Every row gives one point. Before rounding, the points of a table are all equally far from one centre. They may lie mostly on one side of it. Where is the centre, to within rounding?
(in the rows, 128 means zero)

Points (9 x 2)
[[127  90]
 [127  90]
 [144  92]
 [166 146]
 [170 136]
 [140  91]
 [124  91]
 [126 167]
 [122  91]]
Centre: [132 128]

Points (11 x 8)
[[146 123 146  97  73 127 161 133]
 [148 110  99 106  89 118 114 158]
 [145 107  89 133  88 105 128 140]
 [148  82 113  90 102 105 142 154]
 [148  94  75 103 126 110 134 184]
 [121 102  96 136  96 126 110 159]
 [117 140 131 126  99 113 149 194]
 [126 123 110 117  90  95 153 184]
 [143 125 100  92  99  87 148 178]
 [151 147  79 109 102  82 145 155]
 [129 144 143 150 110 109 127 154]]
Centre: [122 133 103 107 139 141 163 136]

Points (20 x 14)
[[194 112 111 131 161 129 126 150 158 120 113  96 124 155]
 [173  94 131 146 165 135 144 149 155 100  85 140 139 151]
 [176 114 122 123 162 138 125 160 164  99 102 124 139 167]
 [180 115 120 152 166 154  89 145 163 127 102 115 145 133]
 [174  85 127 122 145 126 118 141 158 113  85  99 144 170]
 [178 115 129 141 150 136  96 169 162  90 127 107 143 152]
 [188  99 134 147 156 112 116 167 176 100 103 101 133 144]
 [190  77 114 149 145 111 141 160 150 117 115 101 130 155]
 [173  68 132 150 140 124 115 192 142 122 121 112 150 156]
 [180  98 138 138 164 148 112 158 170 108 123 102 151 156]
 [154 105 145 114 126 134 120 164 186 108  95 104 163 132]
 [176 100 138 140 137 127 121 173 164 104  99 115 107 163]
 [164 109 135 134 143 141 137 146 152  80 118  97 136 157]
 [145  92 121 123 170 141 132 162 141 134  94  75 146 147]
 [164  97 121 169 153 105 111 132 179 104 103 110 130 157]
 [167 104 155 159 129 148  99 160 145 109  98 110 127 158]
 [184 123 130 141 163 141 126 174 165 119  93 127 118 138]
 [173 113 161 145 155 154 129 168 168 113 108 111 152 137]
 [177  95 115 159 168 123 136 165 142 131 104  82 132 142]
 [180 116 146 145 152 131 109 179 176 116 121 110 155 153]]
Centre: [145 102 130 134 145 118 117 149 145 127 117 122 137 128]
